Each row is a point. The ring and each string are closed loops that go straight from each point to the next, and from the last back to the first. Before rounding, they use only three directions, however many columns there are. How many times does the string pass through the ring? Passing back the other way cancels.
In the rows, 128 means zero.

Ring (10 x 4):
[[144 133 150  95]
 [149 109 163 115]
 [144  99 156 138]
 [128  76 136 164]
 [116  59 126 161]
 [105  59 113 146]
 [101  84 100 138]
 [103 119  91 134]
 [114 153  95 123]
 [135 149 130 100]]
String:
[[105 159  76 146]
 [ 99 172  62 149]
 [100 126  86 123]
 [ 94 110  83 125]
 [ 91  95  82 138]
 [ 97  38 115 117]
 [115  73 126 129]
 [115  59 129 135]
 [113  30 134 157]
 [119  71 122 186]
 [124 111 118 162]
 [127  90 136 132]
 [136  57 160 136]
 [140  86 145 189]
 [138  61 156 163]
 [129  72 145 135]
 [123  99 121 163]
 [116  72 117 180]
 [107   7 134 151]
 [106  26 129 130]
 [ 93  43 104 139]
 [104 122  86 161]
 [112 130  95 153]
 [ 98 156  66 156]
 [ 96 161  64 141]]
Times through: 0

Ring (10 x 6):
[[ 95  82 122 102 159 137]
 [114 137 100  91 168 149]
 [141 177  91  98 157 155]
 [158 188  95 111 137 153]
 [175 177 112 138 105 144]
 [180 151 126 157  92 138]
 [170  94 143 174 103 135]
 [149  60 148 169 120 134]
 [123  43 148 151 133 131]
 [101  49 140 126 145 130]]
String:
[[ 85 105 124  87 126 124]
 [ 99 142  94  74 177 150]
 [133 165  79  89 202 169]
 [145 147  98 115 170 159]
 [126 123 128 119 107 128]
 [140 192  96  95 128 145]
 [172 236  73  99 153 166]
 [185 213  79 120 161 170]
 [156 147 112 131 130 146]
 [145 133 126 132 105 133]
 [163 161 135 143  56 121]
 [141 123 140 139  74 120]
 [158 127 122 144 125 143]
 [203 141 118 176 129 157]
 [202 113 144 197  86 139]
 [158  81 164 178  55 113]
 [131  85 154 148  73 114]
 [137  90 142 146 102 127]
 [133  51 160 164  91 118]
 [134   7 166 180 120 126]
 [137  41 140 161 159 144]
 [133  65 131 145 158 145]
 [126  89 134 132 124 132]
 [ 81  34 158 122 106 110]
 [ 67  21 144 108 155 124]
 [ 92  63 120 104 184 144]
 [120 101 117 116 159 145]
 [111 100 135 117 108 123]]
Times through: 3

Ring (7 x 9):
[[ 75 142 152 146 130 154 154 145 138]
 [ 55 158 181 168 148 148 144 159 173]
 [ 90 149 173 170 146 125 142 145 172]
 [155 120 129 146 121 102 152 112 131]
 [189 100  91 120  98  98 161  89  94]
 [179  97  78 106  87 114 167  87  76]
 [138 112 100 114  99 137 166 108  89]]
String, 24 rows:
[[126 117  95 112  94 133 160 105 101]
 [129 110  95 106  94 150 170 110  77]
 [132 113 119 123 113 150 171 123  84]
 [119 127 131 138 119 132 156 124 123]
 [ 64 148 147 144 125 147 147 140 154]
 [ 30 161 180 160 145 172 148 167 163]
 [ 63 150 181 163 150 163 153 163 149]
 [106 134 153 151 134 139 155 138 132]
 [ 43 164 178 169 145 141 136 156 190]
 [  7 185 211 191 164 143 125 176 229]
 [ 79 153 191 180 159 135 144 159 174]
 [138 122 144 148 131 128 160 128 117]
 [ 93 146 156 160 134 118 140 134 171]
 [136 124 137 145 125 122 156 123 124]
 [157 116 134 145 125 116 160 118 113]
 [151 116 127 140 120 118 159 116 113]
 [192 102 110 133 112  99 162  99  97]
 [208  96  81 119  92  79 158  76  98]
 [165 111  89 120  93  95 152  88 116]
 [150 115 101 124 101 109 155 100 115]
 [177 101  74 106  83 103 160  81  91]
 [217  78  47  87  69 105 175  66  46]
 [170 102 102 120 104 124 169 104  80]
 [133 120 118 131 111 126 158 115 114]]
Times through: 3
String, 28 rows:
[[ 45 170 189 181 152 126 128 157 212]
 [ 36 174 208 190 165 138 131 171 211]
 [ 28 174 197 182 156 141 130 166 211]
 [ 75 150 160 158 135 133 143 142 167]
 [119 129 143 146 128 131 155 130 128]
 [ 89 144 175 166 148 142 151 152 152]
 [119 130 160 156 140 137 158 140 127]
 [107 136 151 153 132 130 151 134 142]
 [ 83 149 159 160 135 126 141 139 171]
 [ 73 160 182 179 150 116 132 148 199]
 [129 135 161 167 142 108 146 132 157]
 [158 124 141 158 130  91 147 114 146]
 [196 101 117 138 117 100 164 102  96]
 [151 115 123 136 117 120 160 114 109]
 [146 118 115 132 110 114 156 108 117]
 [176 104 104 124 105 113 165 100  91]
 [224  81  61 100  80  95 172  70  58]
 [208  87  54  95  72  93 166  66  70]
 [174 103  71 105  81 100 158  79  96]
 [151 114 112 128 109 119 160 108 106]
 [182 100 103 123 106 116 168 100  81]
 [220  84  75 109  90  97 171  78  63]
 [206  95  74 113  87  84 159  74  92]
 [171 112  98 129 100  88 150  90 124]
 [185 109 115 140 114  89 155  98 117]
 [168 114 135 148 128 108 159 116 115]
 [135 124 138 146 126 122 156 124 125]
 [102 140 147 153 129 122 145 130 155]]
Times through: 0

Ring, 10 rows:
[[102 135 122 110 125 161  24 120  80 148 131 120]
 [119 156 111  98 149 132  18 119  94 145 134 141]
 [131 162 113  92 156 109  39 124 110 143 136 148]
 [145 160 130  87 151  75 104 137 142 140 146 140]
 [145 150 146  88 133  68 152 146 159 142 156 119]
 [132 129 166  97 104  82 192 152 162 145 162  89]
 [123 116 173 105  91  97 197 153 154 146 158  79]
 [109 101 175 115  80 125 178 150 132 146 143  76]
 [ 97 101 160 121  87 157 113 138  98 147 127  89]
 [ 95 113 143 119 101 167  68 129  84 148 126 102]]
String, 32 rows:
[[126 135 142 102 126 109 104 138 121 142 133 123]
 [124 158 121  93 140 115  66 126 120 148 160 119]
 [120 180  97  86 157 128   7 112 108 153 175 124]
 [112 170 102  92 147 141   9 112 100 154 172 115]
 [117 141 128 103 131 130  61 128 104 145 136 124]
 [126 122 147 109 125 115  97 140 107 136 102 141]
 [104 122 128 117 126 163  19 123  66 141  97 141]
 [ 86 122 125 119 110 189  13 117  64 152 129 106]
 [ 75 129 124 115  96 201  24 112  75 162 173  67]
 [ 95 127 138 111 102 162  74 126  99 154 158  83]
 [112 118 149 112 108 134 103 137 107 144 126 110]
 [111 103 159 119 102 137 112 142  99 139 102 119]
 [ 98  90 164 127  88 160 108 141  86 141  99 107]
 [ 74  94 154 129  72 199  80 128  75 155 139  66]
 [ 89 120 141 114  93 172  77 126  95 156 160  74]
 [100 124 141 111 104 154  81 129 100 151 147  93]
 [111 119 145 112 112 138  89 135 100 143 121 116]
 [107 113 142 118 116 151  61 132  80 140  97 133]
 [110 120 134 115 125 150  43 129  78 140  97 141]
 [118 131 135 107 127 130  70 132 100 142 120 131]
 [119 138 132 103 129 126  70 130 106 144 133 125]
 [131 131 137 106 140 109  75 137 103 134  96 158]
 [138 162 109  93 170 104  19 124  99 136 110 175]
 [143 186  95  80 181  92  10 118 115 142 144 166]
 [132 185 104  79 159 102  44 119 131 152 185 121]
 [146 188 106  75 169  77  61 125 143 147 174 138]
 [154 176 119  79 167  62  90 134 147 140 151 152]
 [162 155 136  87 163  50 118 146 145 130 111 173]
 [153 176 122  78 162  61 102 135 154 142 160 142]
 [143 187 113  74 158  76  85 127 154 150 192 118]
 [132 158 128  90 139  98  93 132 135 147 162 118]
 [129 135 143 101 128 104 108 139 123 140 128 128]]
Times through: 3
